Each row is a point. Examples show where two turns around zero, p and q, send a point. Write where each new point lands after one turn and then the other. Backwards means that the second turn is done in reverse. Each puzzle has new turns, and all numbers are rounded.
(in the rows, 128 means zero)

Turn p:
[ 98 134] => [ 99 137]
[125 191] => [132 191]
[158 111] => [156 108]
[132  76] => [126  76]
Turn q:
[104 153] => [110  98]
[203 103] => [133 207]
[106 135] => [127 105]
[ 99 121] => [142 102]
Where do these land?
q, then p: [ 94 170] => [91 88]
q, then p: [125  87] => [169 131]
q, then p: [134 167] => [ 89 128]
p, then q backwards: [160  88] => [ 79 113]

Turn p:
[119 127  68] => [ 78 133  95]
[163 127 158] => [174 133 123]
[157 168 147] => [158 171 133]
[ 73  90 139] => [103  74 161]
Turn q:
[110 182 190] => [128 196  78]
[120  93  84] => [129  73 143]
[132 168 108] => [172 138 124]
[155  89 156] => [ 82 137 157]
[122 108 101] => [130  95 136]
Where do these land?
q, then p: [147  94 105] => [149  94 148]
q, then p: [ 92 164  74] => [148 119  57]
q, then p: [170 128 153] => [140 153 169]
p, then q: [103 127 179] => [ 85 164 139]

Turn p:
[ 78 164  47] => [192  52 105]
[168  98 175] => [ 94 186 144]
[130 135 171] => [ 85 135 129]
[125 110 129] => [131 133 145]
[130 109 149] => [113 142 147]
[136 153  98] => [151 118  97]
Turn q:
[144 112 133] => [126 130 151]
[109 107 192] => [ 98 191 137]
[161 182  82] => [192  86 111]
[ 98 111 105] => [ 96 106 113]
Where do these land?
p, then q: [149 148  95] => [150  93 142]
q, then p: [168  93 100] => [ 91 153 168]
p, then q: [124 127 193] => [ 94 150  77]
q, then p: [ 71 144 125] => [176  94 126]

Turn p:
[130 187  66  79] => [ 56  70  95 137]
[ 82 105 139 146] => [155 138 132  80]
[136 138 149 154] => [123 161 139 131]
[179 121 104 133] => [120 111 159 172]
[114  89 182 129] => [186 160 116 121]
Turn q:
[ 99  83 123  82] => [117 171 171  93]
[ 69 142 136 141] => [136 145  88  83]
[177 159  90 165] => [160  65 126 163]
[182 117 159 162] => [ 84  92 122 171]
[113 138 132  91] => [143 166 133 128]
Where do these land?
q, then p: [162 130 141 139] => [139 138 154 105]
q, then p: [ 94 138 151 200] => [139  48 132 107]
p, then q: [133 138 161 107] => [158 101 126 129]
p, then q: [143  96 132 106] => [111  96 142 143]
q, then p backwards: [156 136  68  50] => [170  56 150 184]
p, then q: [ 79 129 115 167] => [133 189 139 143]

Turn p:
[153 133 123 117  97 104] => [124 122 106 147 159 150]
[113 161 104 155 126 138] => [140 136 109  84 135 116]
[137  91 126 113  99 153] => [137 116 132 169 143  97]
[ 95  55 141 130 100  70] => [149  84 200 155 166 159]
[105 101  96  86 132  93] => [157 163 165 152 152 154]
[144 189 118 132 136 144] => [111 154  79  97 120 126]
[122 130 172 116 117  73] => [ 88 111 154 132 147 177]
[194 166 149 193 204 195] => [120 105  54  95  14 102]
[ 88 127 122 110 141 181] => [127 161 151 120 116  72]
Turn q:
[153  73 150 125 116  63] => [109 131  78 119 189 170]
[169 186 117 102  87 127] => [141 182  90 134  75 121]
[115  79 133 150  95 131] => [ 75 134 140 119 161 130]
[164  75 106 135 209 116] => [181  89 115 104 202 100]
[ 85 147 105 119 139 142] => [127  97 151 114  91 122]
[136 189 129 146 119 129] => [136 137 115 170  84 113]
[ 74 147 155 120 131 187] => [126 125 206 137  94 139]
Where do these land?
p, then q: [124 165 145 152 155 139] => [113 139 128  91  97 150]
p, then q: [ 96  97 191  86 152  74] => [106 139 210 180 132 161]
p, then q backwards: [111 138 104 106 113 169] => [173 123 112 146 120 154]
p, then q backwards: [185 177  74  97 102 116] => [202 123 151 122 108  65]
p, then q: [159 122 168 173 113 131] => [ 90 116 138  83 162 128]
p, then q: [ 83  71 133 160 106  91] => [157 151 153 139 199 161]
p, then q: [138 126  82 120 155 175] => [125 148  66 142 105 114]

Turn p:
[167 106  92 174 153  70] => [138 154 115 169 165  55]
[130 134 131  87  49 147] => [110 162 113  62 133 176]
[134  56 107 157 143  53] => [127 146 135 181 216  90]
[127 152 176  84 132 182] => [116 102 110 119  75 189]
[120 173 147 167 166  98] => [132  72 120 134 116  74]
[137 143 127 110 123 172] => [130 141 127 117  87 153]
[101 105 134 149 124 167] => [104 130 176 134 115 143]
[107 155 109  96 133 135] => [168 118 130 106 116 145]
Turn q:
[118 115  65 114 116 105] => [132  69 135 113  95 142]
[107 136 107 121 171 173] => [140 124 132 150 154 187]
[125  83 102 146 120 109] => [ 92 105 154 125  97 129]
[124 141 150 100 182  83] => [130 107 143 101 196 109]
[ 93 180 163 150 135 173] => [180 190 137 143 147 151]
[178 159 168 175  94 168] => [122 212  80 122 105 124]
[151  82 141  90  79  85] => [100  90 114 142 104  55]
Where do these land?
p, then q: [154 115 134 165 160 141] => [133 150 162 102  98 113]
p, then q: [ 67 136 145 196 129 117] => [100 125 180 151 162  67]
q, then p: [ 93 148 120 158 183 161] => [112 110 125 146  55 149]
q, then p backwards: [101 129 118  59  94 143] => [128 144 130 119 205 102]
p, then q: [131  99  69  67 105  55] => [110 116  73  80 195 189]
q, then p: [178 156 154 101 115 119] => [188 145 121 130 149 103]
q, then p: [117 113 175 109 106 121] => [124 106 115 131 154  83]
p, then q: [171 148  93 184 108 118] => [168 101 139  73 131  88]
q, then p: [141 108 144 114 152 177] => [135 118 172 137  99  97]
